Each row of a before or after table is a point. One or more steps were done to the points. Then noise was added and the rows were shuffled. The steps act on how far a point lies along the listed directions, d1 being the first. Name the steps. A step turns or swaps two directions, mirrors them in a line or flattens them onto one, adds a multiple of one to another, or multiplies one. Angles are multiples of 10 degrees, from the lower direction toward the higher: turns from -170 to 170, lines from 10 to 170 but not 90. Use the fewest steps. Two steps may share a direction if one is a turn and the other turns, adds or multiplies; they go together, in the order done. Otherwise the lowest direction goes first.
In the rows, zero is written as 128.

Directions:
(1): [ 96 184 165]
(2): [144  95 193]
(3): [ 63  92 126]
Before:
[[142  98 126]
 [139  81  51]
 [154  99 115]
 [107 182 177]
 [121 113  74]
 [109 200 156]
 [ 95 160  89]
 [144 202 100]
 [100 156  99]
 [145  68  83]
 [175 137 148]
 [ 74 206 153]
 [143 247 160]
 [139 151 145]]
After (14 x 3):
[[170 103  61]
 [162 123 119]
 [ 68 191 157]
 [ 83 165 126]
 [ 97 144  78]
 [140  88  40]
 [177 174  67]
 [166  82  81]
 [106 140  86]
 [ 82 163 177]
 [233 132  43]
 [126 150 164]
 [120 133 159]
 [190 144 147]]
Steps: mirror d1 and d2 in the line at 100 degrees; multiply d3 by 1.3

Directions:
(1): [136 153 114 209]
(2): [107 120  46 118]
(3): [ 56 173 142 124]
(4): [169 197 114 100]
Before:
[[178 159 138 174]
 [142 141 104 123]
 [163 201 164 220]
 [163 145 183 180]
 [134 186 174 101]
 [100 133  96 107]
 [130 139  55  80]
 [150 170 157 174]
 [150 169 138  81]]
After (9 x 4):
[[143 138 105 115]
 [167 155 177 212]
 [178 163 134 189]
 [151 178 152 194]
 [126 129  63  44]
 [135 192 171 123]
 [ 97 128  99  89]
 [166 209 158 246]
 [151 172 137  87]]
Steps: add -0.5 times d2 to d1

Directions:
(1): [172 133 144  73 182 182]
(2): [ 53 183  99 114 160 146]
(3): [122 159 210 175 160 122]
Before, 14 rows:
[[156  90  43  81  71 100]
 [183 115 150  98 155 133]
 [ 86 105  37  99  77 112]
 [109  96  83 107 132 140]
 [ 81 118  85 108  98 139]
 [121 120 166 177 109 103]
 [204 173 192  56 183 194]
 [180  57  59  65 108 150]
 [230  78 124 108 154 134]
 [109 187 196 134 188 146]
 [ 51 188 100  84 206 145]
 [148 128 161  92 153 107]
 [201  76  91 100  65 113]
 [ 99 144 132 153 114 104]]
After:
[[181 139 125  70 114 152]
 [183 103 222 167 157  91]
 [ 97 151  53  92 180 145]
 [ 41 187 125 121 188 157]
 [137 120 132 138 110 112]
 [138 121 123  83 133  98]
 [ 50 214 133 129 175 122]
 [ 93 141 183 156 132 140]
 [ 69 177 182 165 161 120]
 [ 90 132 149 149 162 134]
 [126 137 101  93 141 126]
 [211  78 145 116 100 115]
 [ 54 202  84  95 149 146]
 [131  99  97 120  97 122]]
Steps: multiply d1 by 0.4; turn d2 and d3 by 130 degrees

Directions:
(1): [149 130 107 195  40 165 104 151  98]
(2): [124  95 153 100  63 143 214 116 175]
(3): [130 161  75 168 140  66 204 159 110]
(4): [ 68 175 132 184 122 120 111  87 203]
(5): [214  77 122 173 150 102 120  95 176]
Before:
[[ 85 162 153 156 104 151  79 156 111]
 [149 137  80 143 217  56  88 143  89]
 [150  75 213  68 138 195 104 102 200]
 [155  79 139  85 117 183  77 131 112]
 [100 121 176 115 155 143 128  78 239]
 [145 102 144  94  65 190 120 157  31]
 [172 123 104 159  76 159 182 141  86]
 [ 98 121 126  99  90 163 149 158  60]]
After (8 x 9):
[[154  74 211  71 139 194 105 102 200]
 [ 95 130 113 115  97 149 172 163  54]
 [155  89 122  98 118 164 102 141 108]
 [147 120 117 114  70 159 159 175  23]
 [ 81 157 161 144  99 162  61 149 112]
 [172 130  90 171  80 147 201 147  84]
 [150 141  75 145 219  51  97 145  86]
 [ 96 104 195 100 151 173  88  61 249]]
Steps: add -0.7 times d4 to d3

Directions:
(1): [103  65 176  93 105 166 193  82  99 175 153]
(2): [174  90 136  52 114  80 158 171 105  56 124]
(3): [154  39 121 166 124 179  53 127  98  95 135]
(4): [145  89  58 121  50  95 123 136 156 191  92]
Before (14 x 11):
[[161  62  60 109  49  99  72 163 136 117  87]
 [104  80 141 148 132 178 132  77 107 172 147]
 [136 211 104 151 159 125  71 116 149 168 122]
 [124 192 124 113 113  84 225 119 152 192 115]
 [115 155 143 186 196 171  73 159 126 101 110]
 [157  75  41  80   7  73 186  97 161 241  86]
 [167  44 133  80  97  95 146 118  94  99 138]
 [118 148 147 110 160 123 154 112 113 104 142]
 [130  75 116 104  85 149 132 116 104 149 132]
 [162  40 102 160  88 142  93 131 130 124 100]
 [138 142  92 135  77  91  78 187 127 158  89]
 [155 143  89 120 119  63  94 150 166 125  89]
 [131  16  95  88  92 154 116 137  80  85 127]
 [141 157 175 119 162 123 137 174 141  72 161]]
After (14 x 11):
[[142 142  96 128 134 100 109 136 134 104 115]
 [122 183 162 145 183 172  90  91 117 153 154]
 [103  77 195  59 113 154 182 105  87 113 153]
 [145 108 123 146 111 137 161 114 123 158 126]
 [121 120  75 155 102 124 113 109 148 191 109]
 [124  20 156  66  59 161 230  42  94 213 149]
 [166  73 117  75  92  69 159 126 111 110 127]
 [159 153 136 132 145 104 106 192 156  74 141]
 [110 183 142 177 198 152  92 162 137 112 105]
 [ 97 120 213 106 131 162 149 131  73 141 151]
 [129  98 107  98  82 131 145 121 118 159 126]
 [126  87 159 123 114 138 172 107 127 137 120]
 [117  79  89  63  90 112 159 142 104 109 117]
 [117 107 199 100 170 137 151  99 109 105 148]]
Steps: swap d1 and d4; multiply d3 by 0

Directions:
(1): [158 107 107 133 177 180 152 216  89 141 119 137 103 177]
(2): [140   7 147 145 111 103 157 116  98 110 143 155 151 116]
(3): [167 134 124  82 112  73 116 127  97 105 178 124  34 134]
Before (8 x 14):
[[161 131 102 109 179 178 133 224  87 149 134 131  83 203]
 [147  68 141 116 133 121 143 126 102  98 135 155 120 136]
 [105 130 132 132 121 115  99 103 127 132 128 131 142 110]
 [ 97 153 115 127 123 122 111  98 149 142 119 124 142 113]
 [125  53 128 154 124 138 164 109 115 133 116 153 186 132]
 [128 117 135 131 134 123 122 145 133 119 123 116 130 126]
 [113  89 138 148 110 104 111  65 148 121 125 143 167  95]
 [102 105 153 146 138 142 123 120 123 134 113 122 152 114]]
After, 8 rows:
[[ 86 100 155 166 147 169 130 122 136 144  90 125 194 113]
 [124 120 136 133 132 122 120 140 137 118 121 114 134 124]
 [ 99 136 110 140 143 152 125 127 141 151 104 130 157 128]
 [142 175 118  85 129 112 100 138 122 132 157 115  75 158]
 [111 117 127 140 135 133 108 128 117 136 121 136 147 124]
 [116  67 130 167 138 146 129 105 137 134 106 151 188 115]
 [ 95  55 134 183 127 166 167  97 140 146  85 154 249 122]
 [150  79 144 104 119  96 132 106 103  89 150 152  99 127]]
Steps: flatten d1 and d2 onto the line at 100 degrees; multiply d3 by 2.5

Directions:
(1): [147  79  44 135 135 132 141  67 131 101 131 145 169 186 222 193 126 126]
(2): [135 101 180 183  81  99 162 142 133 102  59 173 185 122  68 216 125 131]
(3): [119 137 116  88  71 102 215 159 182  46 157 136 149  69 167  88 165 127]
(4): [ 93 119 190  89 221 109  89 106 107  84 142 134 205  77 150 139 123  67]
(5): [144 142 127  51  66 113 127 140 115 184  56  98 136 148 153 134 139  19]
(6): [169 125 116 179 105  95  75  96 137 159 108 130 220 126 130  36 195 148]
Before, 12 rows:
[[131 130 135 127 110 117 106 128 134 137 124 140 160 104 122 125 170 129]
 [116 107 143  86 101 104 229 146 126  61  84 158 164  94 156 217 118  66]
 [153 145 126 146  97 140 130 133 130 147 163 103  96 133 112  74 127 177]
 [152 125 153 152 108 119 137 148 146 107 164 122 102 105  99  66 140 168]
 [138 128 116 144 102 138 115 111 158 120 160 117 149 136 138  70 175 185]
 [145 115 139 184 120 139  80 124 133 139 123 131 135 159  75 103 146 183]
 [123 126 147 126  27  77 183 168 167  91  93 147 188  93 119 154 167 134]
 [109 102 145  56 121 115 199 139 127  48  95 176 181 121 158 249 121  21]
 [152 160 134 174  88 123 126 154 117 128 137 128 105 129  66  98 152 167]
 [122 159 155 117 161 103  72 153 100 156 128 114 136  94 115  78 142 108]
 [103 126 159 152 107 115 140 137 139  80 138 134 129  87  91 116 119 152]
 [112 138 115 132  95 135 113 138 121 187 109 110  95 121 106  72 130 141]]
After (12 x 18):
[[132  99 146  84 105  95 182 126 132  60  76 181 232 119 153 218 157  29]
 [129 101 144 113  89  84 214 138 129  70  71 163 205  95 147 197 143  75]
 [144 158 138 167  88 132 135 159 117 121 140 126  88 130  67 115 138 165]
 [148 145 128 137  99 144 144 140 128 144 169 101  81 130 111  92 115 172]
 [126 157 155 122 159 102  68 151 101 161 130 112 146  98 118  67 151 108]
 [128 127 121 134 106 144 128 121 158 110 162 118 130 133 135  99 152 183]
 [ 93 125 163 143 110 120 157 146 135  71 143 135 110  90  87 146  97 146]
 [118 140 112 133  91 131 105 135 120 192 109 111 103 119 111  56 137 141]
 [132 127 137 131 105 113 102 126 134 137 122 139 168 102 122 121 172 129]
 [132 121 151 144  14  65 181 164 168  95  76 158 218  92 105 155 182 137]
 [132 116 139 166 131 153  92 132 130 133 138 126 102 163  80 122 128 174]
 [139 125 164 141 112 126 156 158 145  93 164 127  81 106  97  97 119 167]]
Steps: add 0.3 times d3 to d2; add 1 times d5 to d6
